Each point is reached from the start by the listed moves, each made 0, 1 or 2 times, or once backwards (-1), plus a little noise. Is the number of moves made odd or even? Then give how often each move was made.

Moves:
(1): [ 2.1  1.6 -3.7  2.2]
(2): [-2.0 -1.7 -5.1 -4.4]
Start: [-0.2 -0.4  0.3 -1.3]
Points:
[ -2.3  -2.1 -13.3  -7.8] -> odd (1, 2)
[3.8 2.7 1.7 5.2] -> even (1, -1)
[ 0.0 -0.4 -8.5 -3.4] -> even (1, 1)

Moves:
(1): [ 1.6  3.2  2.3  2.0 -0.3 -1.4 -1.0 -2.8 -2.5]
(2): [-2.2 -0.8  3.1 -1.5  1.7 -2.5  1.9  0.7 -0.4]
(3): [ 0.7 -1.8  1.2  1.5 -0.6  0.6  3.8  1.7  0.9]
(4): [-3.1 -2.4 -3.4  1.7  0.8 -2.2 -1.5 -0.1  0.1]
(5): [ 2.4  0.4  2.3  0.4  3.9 -1.2 -1.4 -1.2  0.4]
(6): [-1.9  0.3  2.3  1.4  0.8  0.7 -1.3  0.3  0.4]
Start: [ 1.1  0.3 -0.5 -1.1  1.0 -0.3  0.4 -1.2 -0.1]
Points:
[ 8.9  9.0 17.7  6.3  8.6 -1.8 -1.8 -6.7 -2.7] -> even (2, 0, 1, -1, 2, 2)
[ 3.8 -2.2 13.6 -2.7  6.4 -3.0 11.7  2.3  1.3] -> even (0, 2, 2, -1, 1, 0)
[ 6.3  4.9 10.1 10.7  2.9  0.2  0.0 -4.5 -1.9] -> even (2, -1, 2, 0, 1, 2)
[  6.8   3.0  -3.8   7.5   7.2  -8.0  -7.9 -10.5  -4.2] -> even (2, -1, 0, 2, 2, -1)
[ 2.0  5.0  0.4 -0.5  1.0 -2.4 -4.2 -5.7 -3.6] -> even (1, 0, -1, 0, 0, 0)

Moves:
(1): [ 2.1  0.9  1.2  1.4  0.7  1.1 -0.4  1.4 -1.0 -0.5  0.9]
(2): [-0.4 -2.7  4.6 -3.4  0.2  2.8 -0.8 -1.9  0.3 -0.2 -2.2]
(3): [ 0.6  1.9  0.8  0.0  0.9 -0.2 -0.9  1.5  0.8 -3.2 -2.5]
(4): [ 2.1  0.6 -0.5  1.1  0.3 -0.7 -0.4 -1.0 -0.7 -1.5  0.3]
(5): [-0.7  1.3  0.8  1.2  1.6  0.4 -1.7  0.6 -1.2 -2.4  2.4]
(6): [ 0.5  1.3 -1.8  2.1  2.1  1.4 -1.3  1.2 -1.0 -1.3 -0.5]
(7): [-0.2 -4.2 -1.0 -2.2  0.7  1.6  3.3 -0.1 -0.2 -0.5 -2.6]
(8): [ 1.2  2.8 -0.6 -2.6  1.4 -2.1 -1.7  0.9 -0.3 -0.6 -0.2]
(9): [ 1.4  1.8  1.6 -0.4  1.3 -2.0  0.3 -3.7  2.9 -0.5  1.2]
(10): [ 1.3 -3.2 -0.9  4.7 -1.2 -4.3 -0.5  2.1  0.9  4.6  2.7]
(11): [-2.0  1.8  2.4 -0.3  0.6  0.9  1.4 -0.5 -3.0  0.6 -0.7]
Start: [-1.8 -0.3  2.0  0.5  1.0  0.7 -1.1  0.2  1.5 -0.5 -0.3]
Points:
[ 8.4 -6.0  1.5 -1.0  7.0 -8.3 -1.2  3.6  6.6 -0.8 -8.9] -> odd (0, 1, 2, 1, -1, 1, 2, 2, 1, 2, 0)
[ -2.4 -23.9   4.5   3.8  -0.1   6.4   3.2   4.4  -0.1   7.3  -5.6] -> odd (0, 2, 0, 0, 0, 1, 2, -1, -1, 2, 0)
[ -2.0  18.9   1.5   4.6  11.9   2.1  -2.6  -2.3  -4.8 -17.9  -5.1] -> odd (-1, -1, 2, 2, 1, 2, 0, 0, 1, -1, 2)
[ -6.5  -0.7   8.9  -3.3  10.7   8.3   1.4   0.1  -6.3 -13.8 -10.5] -> even (-1, 1, 2, 1, 2, 1, 2, 0, 0, 0, 2)
[ 9.5  6.8  4.0  5.7  5.6 -8.4 -5.8  1.9  4.4 -6.9  0.0] -> even (1, 0, 2, 2, 0, 0, 0, 1, 1, 1, 0)
[ 0.7 -8.1  2.4  0.8  1.2 -0.1 -1.2  3.8  0.8 -5.1 -8.7] -> odd (-1, 1, 2, 2, 0, 0, 1, 0, -1, 1, 0)
[ 3.9  8.7  7.2 -2.2  5.9  7.0 -8.1 -1.2 -3.6 -6.2  1.3] -> odd (2, 1, -1, 1, 0, 1, -1, 1, 0, -1, 0)

Moves:
(1): [ 0.0  1.5 -0.3  1.8  1.7  0.8 -1.1 -0.6  1.7 -0.1  0.7 -1.4 -0.8  3.2
  1.1 -1.8 -0.4  0.2 -0.1  0.7]
(2): [-0.2 -2.7  1.0  0.0  1.5 -1.3 -1.9  3.2  2.0  0.5  0.3 -4.0  2.0 -0.2
 -0.7 -0.2 -0.6  0.3 -1.2  0.4]
(3): [-1.3  1.6  0.5  0.5 -0.6 -2.4 -0.5  0.6 -0.6  0.8  0.3 -3.7 -1.6 -2.3
  1.8  2.8  0.8  0.1 -1.1 -5.7]
(4): [ 2.6 -3.4  0.1 -0.6 -1.0  0.6 -3.5 -0.4  0.7  4.7 -1.9  3.8  0.7 -0.3
  0.6 -0.4 -3.4  3.0  3.2 -1.5]
(5): [-0.9  1.6 -1.4  0.2  2.8 -2.4  0.4  5.1  0.6  0.7  1.0  2.8  0.7 -1.2
 -3.2  0.5  2.3 -2.3 -1.0 -0.4]
(6): [ 1.1  1.3 -1.4 -0.5  2.4 -1.1  2.2 -2.0 -0.7 -1.4 -1.1  0.9  3.5 -3.1
 -0.2  1.3 -1.7 -2.0  0.7  0.6]
(7): [ 0.9  0.5  1.9  0.0 -2.5 -1.7 -1.6 -3.0  0.2 -1.4  1.5 -0.8  1.7 -1.9
  0.0 -2.0  0.5 -1.0  1.1  0.0]
(8): [ 0.8  0.1  0.9 -1.3 -2.3 -1.4 -3.1  0.4  2.0 -0.4  0.2 -1.3 -1.3  2.0
  3.2 -2.9 -0.9 -1.0  1.4  0.7]
(9): [-4.3  1.9  0.5 -1.3 -0.5 -0.9  2.6  1.6 -0.1 -2.6  2.0  0.0 -1.2  3.2
  2.3 -0.7  0.3 -0.4 -2.5 -3.6]
(10): [-0.6 -1.9  0.6  1.2  0.3  1.5 -0.2 -0.1 -1.3  2.3 -1.0  2.0  0.9 -1.7
  3.1  2.5  0.3 -0.2 -1.2 -0.3]
(11): [-0.5  0.0  0.9  0.6 -1.9 -1.8 -0.3  6.3 -2.0 -2.7 -1.6 -3.9  1.0  5.0
 -0.2 -1.1  0.1  1.7 -3.4 -1.9]
(12): [ 2.3  0.3 -2.2 -0.5 -0.9  4.5 -1.0 -2.9  1.4  2.9  1.0  1.3 -0.7  2.1
 -1.0 -1.4 -0.7  1.0  0.0  2.2]
(13): [ 4.6 -0.2  1.0 -0.9  3.9 -0.2 -1.3  0.2  1.2 -0.8  0.3  0.7  2.3  1.8
 -0.5  0.8  0.7  0.3 -0.5  0.2]
(14): [-1.3  0.4  2.9 -0.9 -2.0 -0.5  0.6 -1.4  1.0 -1.3  0.7  1.2 -0.8 -2.5
  2.5 -0.2 -3.3  2.5  0.5  1.3]
(15): [ 0.7  2.5 -1.9 -2.6  2.0 -0.4 -1.0 -2.1 -0.7  0.0  0.5  0.5 -0.1  2.7
 -1.3  0.0  0.0  0.4 -0.6 -0.7]
(16): [ 1.5 -1.1  0.8  1.8  2.5 -0.9 -2.0  1.9  0.2 -3.5 -0.4  0.1  2.9 -1.3
  1.4  1.3 -2.2 -2.9  2.5  1.5]
(17): [-0.7  1.2 -1.3 -0.2  0.5 -1.1 -0.2  2.7  3.2 -0.6 -0.6 -1.2  3.9  3.2
 -1.1  1.3 -1.7 -1.6  1.3  2.2]
(18): [ 1.8  0.8  4.2  0.6 -0.1 -2.6 -2.4 -4.5  0.6 -2.8  0.1  3.9 -2.2 -4.0
  1.5  0.1  1.3 -4.1 -1.3 -4.4]
Start: [ 1.0 -2.3 -3.7  1.1  1.7 -1.8 -0.9 -1.3  0.8  0.5  0.3  0.1  0.7  0.3
 -2.8  0.4 -0.1  1.3  0.0 -3.0]
Points:
[ 15.6 -12.3  10.4   5.0 -13.6   1.4 -29.3  -8.6   5.5   4.2  -4.3   6.2
  -2.8  10.4  17.1 -10.4  -9.3   3.2   1.1 -11.2] -> odd (1, 0, 0, 2, -1, -1, 1, 2, 0, 2, 2, 2, 0, 0, 0, 1, 0, 2)
[ -1.8  11.3   5.1   5.6  -0.3 -12.6  -2.7 -10.2  -7.7 -19.1   7.8   5.2
  -3.6 -11.3  -0.1   0.8   7.8 -15.3  -8.4 -20.8] -> odd (0, -1, 1, -1, 1, 0, 2, -1, 1, 0, 1, 1, -1, 0, 1, 2, -1, 2)
[ -7.9   7.7   2.6   1.6   9.6  -3.5   0.0  -5.5   8.6 -12.6   6.5   1.1
   5.3   4.6  13.2   2.7  -8.6  -6.5  -8.5  -3.7] -> even (2, 1, 0, -1, 0, 1, 0, 0, 2, 2, 0, 1, 0, 2, 1, 1, 1, 1)
[  0.5  -7.0  -4.3  -2.6  -1.9  -4.0 -11.6  15.5  15.6  -1.0   5.3  -1.3
  14.4   1.0  -3.3  -8.0 -14.8  -3.0   9.7  19.8] -> even (-1, 2, -1, 0, 2, 0, 1, 2, 0, 0, 0, 2, -1, 2, 0, 2, 1, -1)
[  6.3   2.8   6.0  -4.6  -3.4  -4.7  -0.8 -10.9   9.3 -13.4   3.7  -6.0
   7.3   5.2  -3.7  -8.2  -6.5   3.4  -4.7   4.9] -> odd (0, 1, -1, -1, -1, 1, 1, 0, 0, -1, 1, 1, 1, 2, 0, -1, 1, 1)
